Each row of a before or after table is a point. One or more steps were done to the points. Then noise was added and the rows were shuffled. The steps act on columns, c1 being the first. Name the steps. A step turns or swaps two columns, mirrors them in a line or flattens them onto one, adds a multiple of one to another, or multiplies or shifts one. Angles are multiples of 10 degrees, from the lower column toward the higher: turns from -170 to 170, lines from 10 to 170 but not 90. Use the fewest steps. Two steps may share a column if one is a turn and the other turns, adds or multiplies; they go together, in the order done. Otherwise the lowest column goes first.

Before:
[[  2.8   1.5   1.8]
 [  2.9  -3.6   1.6]
 [  4.8  -1.2   1.6]
 [ -3.2   0.0   2.2]
 [ -1.6  -3.3  -0.3]
 [-10.4   0.0   2.0]
 [  2.0  -1.8   2.0]
 [ -2.8  -0.9   2.2]
 [ -0.3  -0.2  -1.5]
 [ -4.8   2.0   1.8]
 [ -2.7   4.3   0.6]
 [  4.2  -2.2   1.8]]
After, 12 rows:
[[  1.2  -1.4   1.9]
 [ -3.0  -0.6   1.3]
 [  1.5  -0.5   1.0]
 [ -4.1  -1.5   1.5]
 [ -4.7  -0.7   1.7]
 [  3.9  -0.8   1.3]
 [  2.4  -1.7   3.3]
 [ -5.4  -0.7   0.8]
 [  3.5  -1.3   2.3]
 [ -3.1   1.1  -1.5]
 [-10.9  -0.7   1.3]
 [ -1.3   0.4  -1.1]]
Steps: shift c1 by -1.0; flatten c2 and c3 onto the line at 120 degrees

Before (11 x 4):
[[-2.4 -0.4  1.0  4.3]
 [-3.5  3.0 -3.6  2.7]
 [ 2.7 -4.4 -2.6  3.1]
 [ 3.8  0.5 -1.1 -3.4]
 [-1.0 -1.1  2.9  4.9]
 [-4.3  0.8  2.1  0.4]
 [-1.0  0.7 -3.5  3.7]
 [ 1.8 -0.5  0.2  2.4]
 [ 2.2 -5.1  1.1 -3.3]
 [ 0.7  0.3  1.4 -1.5]
 [-0.6 -2.9  1.1 -2.1]]
After, 11 rows:
[[-4.9  0.7 -0.5 -3.8]
 [-7.1  3.4 -1.0 -2.2]
 [-5.1 -0.1 -0.7  0.8]
 [ 1.9  2.1  0.7 -4.4]
 [ 3.2 -1.0  0.5  4.9]
 [-4.6 -3.0  1.0 -2.0]
 [ 3.3  1.1 -2.8  0.2]
 [ 1.9  1.3  0.4  1.1]
 [ 3.7  1.2 -5.0  3.3]
 [-5.9 -2.5 -4.3  1.4]
 [-2.4 -3.7  2.9 -4.4]]
Steps: turn c1 and c4 by 110 degrees; multiply c1 by 1.6; swap c2 and c3

Before (11 x 6):
[[ 3.4 -2.6 -3.5  0.9  2.4 -1.8]
 [ 3.9 -4.7 -1.9  0.0  1.7  0.4]
 [-0.7 -1.6 -1.9 -1.1  2.9  1.4]
 [ 0.3 -5.8  0.0  2.4 -2.9  1.0]
 [-3.2 -1.1  4.4  6.3 -4.3 -4.4]
 [-1.4 -4.4  3.1 -0.9 -1.6 -3.3]
 [-2.3 -0.8  4.2  6.2 -3.4 -3.4]
 [-2.4 -0.4 -3.8 -2.9  0.0  0.4]
 [ 5.1 -3.7  0.5 -0.6  1.1  1.3]
 [-1.2 -1.2 -3.5 -1.7  6.3  2.9]
 [-1.0  1.2  0.0 -1.1 -0.7  0.7]]
After, 11 rows:
[[-0.8 -1.1 -1.7  1.7 -6.0  7.7]
 [-0.6  1.6 -0.4  0.4 -0.4 -0.8]
 [ 4.2 -3.8  1.0 -2.5  0.1 -2.5]
 [-0.1 -5.6 -2.7 -2.1 -1.7  1.3]
 [ 3.2 -4.5  0.3 -2.0  3.1 -0.9]
 [ 3.3 -2.4  0.1 -1.6  3.8  0.6]
 [-2.5 -1.2  3.8 -0.7  6.4 -2.6]
 [-1.8 -0.4 -1.4  1.8  3.1 -2.1]
 [-0.9 -1.6  1.0  0.4  2.6 -1.7]
 [-0.4 -4.0  0.1  3.5 -3.4  0.9]
 [ 0.1 -1.2 -1.1 -0.2 -6.0  7.8]]
Steps: turn c1 and c6 by 30 degrees; turn c4 and c6 by 120 degrees; turn c3 and c5 by -60 degrees

Before, 12 rows:
[[ 4.8  5.1 -2.0  3.8  0.3  3.4 -1.1 -0.5]
 [ 2.2  1.7 -2.6  1.1 -2.1  0.4  4.7  0.6]
 [-1.1  4.8  4.9  2.7  1.8  7.8 -4.2 -1.1]
 [ 1.5  1.4 -2.2  3.5  3.9  5.2 -4.3 -2.0]
 [ 0.8 -2.3  3.0 -3.3 -2.2 -1.1 -0.5  1.5]
 [ 3.6 -2.6  0.9 -5.3 -6.0 -1.7  0.7  0.8]
 [ 3.3  5.1 -3.1 -0.5  2.7  1.9  0.3 -3.6]
 [ 0.3 -1.5  2.7 -4.6  0.5 -0.6 -1.0  1.9]
 [-0.7 -1.5  1.2 -4.5 -0.7  3.3 -0.7  3.8]
 [-6.1 -1.6  1.9  0.3 -0.8 -1.1 -1.6  1.1]
 [-1.5  1.1  0.2 -3.3 -2.2 -1.2 -2.9  3.8]
 [ 0.8  2.7 -6.9  0.3 -3.4  1.0  2.3 -3.6]]
After, 12 rows:
[[ 0.1  2.6 -0.6  4.1  0.1 -0.7  1.2 -2.7]
 [ 2.2 -2.8  0.5 -1.1 -0.5 -0.5 -5.1 -0.4]
 [ 0.3  3.5 -0.6  3.0  2.2 -1.4 -0.7 -2.1]
 [ 1.7 -1.8 -2.7 -2.5  0.7  7.6  4.6  1.5]
 [ 5.7 -5.4 -0.3 -3.6  0.4  1.5  1.1  1.1]
 [ 0.5  1.9 -0.2  3.8  1.0  3.4  0.2 -4.5]
 [-6.1  2.3 -0.3 -0.5  1.6  1.1  1.0 -1.0]
 [ 2.8  2.7  0.1  4.9  4.8 -2.9 -3.6 -1.7]
 [ 3.7 -5.9  0.0  1.1 -2.6  0.6  1.2  3.5]
 [-1.8 -0.8 -0.3  2.6  3.3 -0.6  1.5 -4.5]
 [ 3.0 -2.4  0.6 -3.1 -1.3  4.3  5.7  2.6]
 [ 1.0 -5.8  1.6  0.2  1.7  0.8 -3.7  3.7]]
Steps: turn c1 and c6 by -20 degrees; turn c2 and c3 by -150 degrees; multiply c3 by 0.4; turn c4 and c8 by 170 degrees; turn c5 and c7 by 150 degrees

Before:
[[-0.5 -0.4 -0.3  1.7  3.7 -3.1 -0.3 -2.2 -4.9]
 [-0.4 -1.4 -0.5  2.3 -3.3 -0.1  1.0  3.1 -2.9]
 [ 0.6 -1.4  1.9  5.7  1.5 -3.1  3.2  5.0 -0.6]
 [ 1.7  1.4  3.3 -2.3 -1.3  0.0  3.4  0.3 -8.2]
 [ 3.8  4.7 -4.2 -1.8 -3.4 -1.1  1.7 -1.0 -1.8]
 [ 3.6  0.1 -2.8 -3.1 -1.9 -2.7  0.4  3.2 -1.4]
 [-4.3  1.9 -0.1  0.3 -2.0 -2.0 -1.4  4.3  0.9]
 [ 1.9 -2.5  3.1  6.1 -0.7 -0.8 -2.4 -0.4 -1.0]
 [ 3.0 -2.2  7.0 -3.6 -6.4  0.9  3.4  6.7 -4.8]
 [-2.2 -0.3 -4.6  0.3 -0.6  0.4 -0.5  3.5 -4.0]
 [ 1.6 -0.7  1.5  6.5  5.6  1.9 -1.9  2.5 -2.4]
 [-1.8 -2.0 -1.7  0.6 -0.9  1.4 -1.5  2.8 -0.8]
 [ 1.3 -2.3 -1.5  3.6  2.3  0.7  1.7 -1.8  1.8]
 [-1.6  1.6  0.9 -5.5 -5.9 -0.9  1.4  0.0 -1.4]]
After, 14 rows:
[[ 1.8  5.2 -3.6  0.3  0.5 -3.1 -2.3 -4.0 -0.3]
 [ 1.7 -0.9 -3.2 -0.9 -4.4 -1.6 -1.1  3.9 -2.2]
 [-1.3  8.7  0.0  1.3  1.3 -0.3  3.4  0.9 -2.6]
 [-3.2  3.1 -1.5  1.7 -3.0  2.3 -6.3 -4.8  0.0]
 [ 0.1  4.1 -8.5 -0.1 -3.5 -0.3 -0.5  1.8 -0.9]
 [ 1.2  0.7 -2.1 -1.3  1.4 -0.7  5.4  5.7 -2.1]
 [ 0.3  1.4 -4.7 -0.7 -2.8  2.0 -1.6  1.5  2.0]
 [-4.5  1.3 -5.8 -0.7  0.3 -2.9  3.1  2.0 -0.3]
 [-1.4  3.6 -3.3  1.9 -1.5 -0.1 -0.8  4.0  0.9]
 [-3.4  0.0 -1.4  5.4 -4.1 -2.8 -2.9  0.6  1.7]
 [-2.9  0.8 -6.9  0.0  3.3 -1.0  2.6  2.2 -5.3]
 [-5.1  5.8  3.6  1.6 -1.9  0.9  4.4  7.1  1.4]
 [-1.8  1.6  0.2  1.2  0.9 -0.8 -6.6 -0.6  2.0]
 [ 0.6 -0.6 -4.1  2.5  0.9  0.2 -2.5 -3.2  2.3]]
Steps: turn c1 and c8 by 150 degrees; turn c5 and c8 by -110 degrees; mirror c2 and c9 in the line at 130 degrees; shift c3 by -3.0; turn c4 and c7 by -60 degrees

Before, 11 rows:
[[-3.1  0.7  3.7 -1.2  3.2 -1.4 -2.3 -2.1  2.3 -2.6 -2.3]
 [-3.4 -3.3 -3.0 -0.2  0.0  2.2 -2.6 -9.4 -1.1  3.0  0.6]
 [-1.8  1.2 -1.2  2.0  2.3  1.4 -2.9  2.5  1.9 -3.5  1.5]
 [-1.2  2.3  1.6 -0.3 -2.6 -0.5 -1.5  3.4  2.9 -2.7 -8.3]
 [ 0.4 -3.0 -2.4 -1.0 -0.1 -2.7 -0.9  3.7 -0.1 -2.0 -4.8]
 [-1.2 -1.2 -1.1 -0.2  1.5  0.0  1.1 -1.8  8.7  1.3  2.1]
 [-2.2  1.3 -2.8 10.4  1.1 -1.7 -1.6  1.8 -0.1  5.2  1.7]
 [-4.7  0.2 -2.8  0.9  0.9 -0.9  0.6  3.5  0.2  0.1 -1.3]
 [-1.0  1.7 -2.5 -1.3  0.6 -1.6 -1.7 -2.1  0.1  0.8  1.7]
 [ 0.1  1.2 -4.4  1.9  1.5 -2.8  2.4  2.3  2.0 -2.5 -8.4]
 [-3.1  1.1  3.4  6.7 -5.7 -1.9  0.1  1.1 -0.8 -3.0 -1.8]]
After:
[[-0.3 -1.4 -1.2 -0.5  1.5  1.7 -1.2  8.6 -2.6  1.2 -1.1]
 [-1.7  1.2 -4.5  1.8  1.6 -4.7 -1.6  0.4 -3.1 -2.7  7.6]
 [ 1.5  1.2 -2.7 10.4  0.9  2.4  0.8 -1.2 -1.5  5.2  0.3]
 [ 3.0 -3.2 -2.9 -0.1 -0.2 -0.8  1.4  3.8  8.9  3.0 -2.1]
 [ 1.1  1.0  3.7  6.7 -5.6 -0.3 -0.8 -1.3 -0.4 -3.0  2.7]
 [ 0.5 -2.9 -2.4 -0.9 -0.1 -1.7  0.7 -2.0 -3.2 -2.1  5.2]
 [ 1.0  0.1 -3.0  0.7  0.8 -0.5 -1.5 -1.4 -3.2  0.1  1.7]
 [ 1.2  1.8 -2.5 -1.3  0.7  2.3  1.2  0.8  1.9  0.6 -0.1]
 [ 2.3  1.0 -1.3  2.2  2.2  0.3  1.7  0.4 -2.9 -3.6 -2.1]
 [ 1.5  2.4  1.4 -0.2 -2.6 -5.9  0.6  1.0 -4.4 -2.5  5.6]
 [ 2.6  0.7  3.8 -1.2  3.0 -0.6  0.8  3.2  1.0 -2.4  2.3]]
Steps: multiply c1 by 0.4; turn c1 and c7 by 140 degrees; turn c6 and c11 by -130 degrees; turn c8 and c9 by -120 degrees
